Each row of a before or after table is a point. The points were changed in one or more steps. Then noise was added and the rows were shuffled. The steps act on columns, c1 being the first. What was done? A step turns or swaps two columns, mirrors them in a line or flattens them onto one, adds a multiple of one to another, or multiplies or shifts one. Angles are multiples of 10 degrees, from the lower column toward the higher: turns from -170 to 170, lines from 10 to 170 but not 90. Use the fewest steps. Two steps may share a column if one is a turn and the other turns, adds or multiplies; they go together, in the order done. Otherwise the lowest column goes first.

Before (8 x 3):
[[ 0.29  0.44 -0.50]
 [ 0.07 -0.27  0.43]
 [ 0.65 -0.12  0.23]
 [-0.43 -0.73 -0.41]
 [-0.42  0.32 -0.07]
 [ 0.35  0.18  0.18]
 [ 0.72 -0.02 -0.46]
 [-0.05 -0.80 -0.52]]
After (8 x 3):
[[ 0.26  0.64 -0.35]
 [-0.41 -0.52 -0.13]
 [-0.35  0.35  0.23]
 [ 0.01 -0.05  0.85]
 [-0.51 -0.22  0.43]
 [ 0.57 -1.46 -0.16]
 [ 0.50 -1.59  0.26]
 [ 0.29  0.87  0.50]]
Steps: turn c1 and c3 by 120 degrees; multiply c2 by 2

Before:
[[ 0.27  0.60 -0.58 -0.62  0.07  0.40  0.82  0.33]
 [ 0.33  0.38  0.50  0.15  0.24  0.13  0.12 -0.29]
 [-0.38  0.38 -0.05  0.17 -0.37  0.21  0.62  0.77]
 [ 0.04  0.53 -0.34 -0.53 -0.52  0.15  0.70  0.75]
 [ 0.59 -0.01  0.12 -0.02 -0.01 -0.56 -0.53 -0.33]
 [ 0.25 -0.26 -0.07  0.19  0.42 -0.63 -0.08 -0.36]
 [-0.24 -0.53 -0.08 -0.54  0.18 -0.58 -0.76 -0.75]
 [ 0.94 -0.43  0.19 -0.26  0.37 -0.59 -0.14 -0.41]
 [ 0.17  0.11 -0.74 -0.12  0.11  0.56  0.35  0.50]
 [ 0.18 -0.01  0.35 -0.34  0.19 -0.01 -0.15 -0.21]
 [-0.18 -0.28  0.39 -0.15  0.32 -0.17 -0.04  0.09]
 [-0.19  0.81 -0.50 -0.01 -0.23  0.25  0.55  0.22]
 [ 0.32  0.18 -0.39 -0.06 -0.66  0.77  0.73  0.22]
 [-0.32 -0.54 -0.30 -0.50  0.03 -0.58  0.36 -0.68]]
After (14 x 8):
[[ 0.29  0.24 -0.08 -0.09 -0.44  0.14  0.07  0.70]
 [ 0.05  0.17 -0.15  0.34 -0.12 -0.16 -0.37  0.12]
 [ 0.56  0.00 -0.56  0.24 -0.03  0.12 -0.12  0.61]
 [ 0.10  0.14  0.33  0.14  0.03  0.04  0.73 -0.72]
 [-0.18  0.21  0.54 -0.08  0.80 -0.01  0.52 -0.32]
 [-0.46 -0.24  0.36  0.37 -0.47 -0.14  0.27  0.89]
 [-0.27 -0.13  0.62 -0.31  0.51  0.47  0.05 -0.66]
 [-0.22  0.15 -0.07  0.09 -0.42  0.22 -0.41  0.04]
 [ 0.36  0.40  0.12 -0.01  0.21 -0.27 -0.50  0.07]
 [ 0.80  0.10 -0.12  0.56 -0.55  0.07 -0.15  0.72]
 [-0.16 -0.22  0.68  0.53  0.70  0.49  0.31 -0.59]
 [-0.39 -0.14 -0.76  0.43 -0.56 -0.20  0.08  0.94]
 [ 0.02  0.33  0.81  0.63  0.49 -0.01  0.60 -0.52]
 [ 0.31 -0.48  0.72  0.18  0.49 -0.32  0.40 -0.75]]
Steps: mirror c1 and c4 in the line at 10 degrees; mirror c2 and c5 in the line at 30 degrees; turn c3 and c7 by -90 degrees; turn c6 and c8 by -130 degrees

Before, 14 rows:
[[-0.60  0.12 -0.38  0.41 -0.58  0.23  0.00  0.19  0.10 -0.50  0.34]
 [ 0.18  0.38 -0.15  0.54 -0.38 -0.40  0.02  0.15  0.19 -0.13 -0.51]
 [-0.12  0.19  0.31 -1.02 -0.99 -0.34  0.01  0.14 -0.09 -0.51 -0.11]
 [ 0.57  0.22  0.18 -0.35 -0.37 -0.09  0.54  0.10  0.31  0.01  0.20]
 [-0.66  0.50 -0.67  0.31  0.64  0.39  0.26  0.52 -0.99 -0.50 -0.80]
 [-0.27  0.30  0.41 -0.05 -1.11  0.48  0.30  0.01 -0.56 -0.34 -0.13]
 [-0.80  0.72 -0.34  0.28  0.58  0.22  0.22  0.45 -0.69  0.33 -0.34]
 [ 0.59  0.20  0.59 -0.18 -0.23 -0.15  0.10  0.48 -0.01 -0.53  0.34]
 [-0.23 -0.20  0.02  0.28 -0.42  0.17 -0.13 -0.11  0.81 -0.08 -0.17]
 [ 0.69  0.28 -0.41 -0.29 -0.50  0.14  0.30 -0.03 -0.11 -0.20  0.34]
 [ 0.11  0.86 -0.31 -0.23 -0.01  0.57 -0.41  1.02 -0.41  0.18 -0.45]
 [-0.27  0.02 -0.49 -0.15 -0.22  0.64  0.21  1.52 -0.70  0.38 -0.71]
 [-0.28  0.72 -0.35 -0.01  0.65  0.87  0.32  0.58 -0.59 -0.34 -0.77]
 [ 0.15 -0.37  0.05  0.25 -0.19 -0.03 -0.49 -0.27  0.03  0.00 -0.02]]
After, 14 rows:
[[ 0.65  0.53  0.32 -0.10 -0.29 -0.05  0.11  0.44 -0.04 -0.53  0.34]
 [ 0.67 -0.01 -0.58  0.11 -0.15 -0.53  0.40 -0.01 -0.08 -0.22  0.38]
 [-0.28  0.40 -0.80  0.50  1.03  0.14  0.45  0.64 -0.49 -0.34 -0.62]
 [-0.20 -0.06  0.12 -0.09 -0.14 -0.50 -0.13 -0.13  0.80 -0.05 -0.35]
 [ 0.23  0.23 -0.30 -0.05 -0.51 -0.13  0.03  0.16  0.19 -0.12 -0.73]
 [-0.28 -0.36 -0.43  0.55  0.49 -0.53  0.27  1.53 -0.65  0.39 -0.47]
 [-0.26  0.52  0.10  0.10 -0.13 -1.16  0.37  0.05 -0.61 -0.38 -0.06]
 [-0.10  0.34  0.14  0.87 -0.82 -0.74 -0.01  0.13 -0.13 -0.48  0.63]
 [-0.64 -0.01 -0.86  0.26  0.66  0.33  0.37  0.62 -1.03 -0.48 -0.85]
 [-0.81  0.27 -0.70  0.05  0.52  0.42  0.19  0.48 -0.69  0.36 -0.42]
 [ 0.20 -0.25  0.24 -0.19 -0.14 -0.18 -0.72 -0.31  0.14 -0.04 -0.15]
 [ 0.11  0.41 -0.82  0.55  0.47 -0.27 -0.52  1.04 -0.44  0.27 -0.20]
 [-0.58 -0.28 -0.34 -0.50 -0.03 -0.61  0.05  0.18  0.08 -0.55 -0.04]
 [ 0.54  0.31 -0.02  0.21 -0.24 -0.30  0.67  0.03  0.28  0.02  0.40]]
Steps: turn c2 and c3 by -40 degrees; mirror c4 and c11 in the line at 110 degrees; mirror c5 and c6 in the line at 30 degrees; multiply c7 by 1.3

Before:
[[-0.60  0.28 -0.19 -0.32  0.36  0.26 -0.07 -0.53  0.19 -0.48 -0.42 -1.01
   0.50 -0.80  0.02 -0.59 -0.26 -0.55]
 [ 0.47 -0.29 -0.08  0.30  0.37  0.45 -0.33 -0.65 -0.32  0.07  0.82  0.13
   0.05 -0.73 -0.41 -0.25 -0.39 -0.31]
 [-0.29 -0.91  0.17 -0.73  0.18  0.38 -0.49 -0.66  0.56 -0.03  0.73 -0.39
   0.48  0.14 -0.56 -0.91 -0.60  0.20]
 [ 0.20  0.08 -0.44 -0.72 -0.08  0.01  0.11 -0.17  0.13  0.47 -0.24 -0.90
   0.62 -0.12  0.17 -0.72 -0.26  0.72]
 [ 0.49  0.08  0.11  0.10 -0.38  0.71 -0.59  0.22  0.16 -0.84  0.04 -0.38
   0.32  0.20  0.60  0.26  0.11 -0.49]
 [-0.25  0.45 -0.47 -0.91  0.77  0.29  0.57 -0.61 -0.39 -0.44  0.22 -0.44
  -0.62 -0.70  0.76  0.04 -0.44 -0.32]
 [-0.71 -0.78 -0.11 -0.17 -0.31  0.09 -0.27 -0.94  0.86 -0.06  0.52 -0.42
  -0.18 -0.08  0.10 -0.56 -0.09  0.25]
 [-0.89 -0.66 -0.09 -0.18 -0.29  0.70  0.47 -0.52  0.79  0.15  0.13 -0.17
  -0.66  0.04  0.30  0.47 -0.80 -0.42]
 [ 0.51 -0.89  0.25 -0.51  0.27 -0.18 -0.50 -0.36  1.00  0.41  0.57 -0.35
  -0.16 -0.16  0.13 -0.29 -0.79  0.64]
 [-0.17 -0.44 -0.27 -0.81 -0.34 -0.38  0.79  0.22  0.17 -0.31  0.16  0.25
   0.45 -0.81 -0.39  0.28 -0.12 -0.16]
 [ 0.09  0.26 -0.50 -0.28 -0.07  0.06  0.35 -0.96  0.33  0.20  0.61 -0.70
  -0.26 -0.10 -0.55 -0.04 -0.71 -0.16]
 [-0.45  0.42 -0.01  0.31  0.00  0.62 -0.55 -0.91  0.60 -0.24  0.13  0.10
  -0.39  0.02 -0.13 -0.36 -0.64  0.02]
 [ 0.44  0.40  0.73  0.20  0.81  0.59  0.65 -0.27  0.15 -0.01  0.40  0.19
   0.38 -0.11  0.59 -0.09 -0.41 -0.30]
 [-0.16 -0.30 -0.17  0.09 -0.15  0.04 -0.20 -0.60 -0.30 -0.86 -0.48 -0.32
   0.29  0.24  0.42  0.38  0.03  0.31]]
After, 14 rows:
[[ 0.22 -0.31  0.40  0.00 -0.16  0.04  0.03 -0.63 -0.26 -0.84 -0.48  0.34
   0.27 -0.23  0.40  0.00  0.20 -0.19]
 [-0.64 -0.90 -0.26  0.82  0.17 -0.29 -0.59 -0.66 -0.07 -0.02  0.72  0.11
   0.48 -0.28 -0.56  0.01  0.50 -0.29]
 [ 0.28  0.47 -0.40  1.00  0.77 -0.53 -0.43 -0.60 -0.37 -0.43  0.23  0.11
  -0.61  0.56  0.74  0.02 -0.59  0.20]
 [-1.05 -0.77  0.49  0.31 -0.32 -0.14 -0.07 -0.94 -0.38 -0.06  0.51  0.34
  -0.19  0.07  0.10  0.00  0.28 -0.10]
 [-0.73  0.41  0.01 -0.32 -0.01 -0.58 -0.64 -0.90 -0.20 -0.24  0.13  0.02
  -0.39 -0.23 -0.14  0.01  0.56 -0.01]
 [-0.22 -0.43  0.51  0.69 -0.35  0.07 -0.12  0.21 -0.10 -0.32  0.16 -0.51
   0.45  0.88 -0.37 -0.02 -0.80  0.36]
 [-0.38  0.28 -0.36  0.63  0.35 -0.51 -0.26 -0.54 -0.51 -0.45 -0.41  0.84
   0.50  0.67  0.02 -0.01  0.09  0.47]
 [-0.77 -0.90 -0.24  0.58  0.25  0.11 -0.78 -0.37  0.82  0.42  0.56  0.15
  -0.14  0.21  0.13  0.02  0.50 -0.78]
 [-0.04  0.06  0.75  0.98 -0.07 -0.05 -0.25 -0.17  0.22  0.46 -0.24  0.61
   0.62  0.11  0.18  0.01 -0.11 -0.51]
 [ 0.00  0.39 -1.55 -0.26  0.82 -0.61 -0.40 -0.26  0.47 -0.01  0.40 -0.10
   0.40 -0.10  0.57 -0.01 -0.67 -0.23]
 [ 0.47 -0.31 -0.37 -0.34  0.37 -0.68 -0.38 -0.64  0.34  0.09  0.82 -0.02
   0.05  0.53 -0.44 -0.02  0.33  0.20]
 [-1.05 -0.65  0.22  0.21 -0.29 -0.65 -0.80 -0.53 -0.56  0.15  0.13  0.08
  -0.67 -0.30  0.30 -0.01 -0.48  0.52]
 [ 0.01  0.08  0.08  0.04 -0.39 -0.61  0.12  0.22  0.51 -0.84  0.04  0.38
   0.31 -0.46  0.60  0.02  0.59  0.54]
 [-0.28  0.25  0.47  0.49 -0.09 -0.09 -0.71 -0.95  0.20  0.22  0.61  0.57
  -0.26  0.08 -0.55  0.01 -0.35  0.34]]
Steps: turn c1 and c9 by 70 degrees; add 1 times c5 to c3; turn c3 and c18 by -160 degrees; turn c4 and c12 by 160 degrees; turn c6 and c14 by -160 degrees; turn c7 and c17 by -90 degrees; multiply c16 by 0
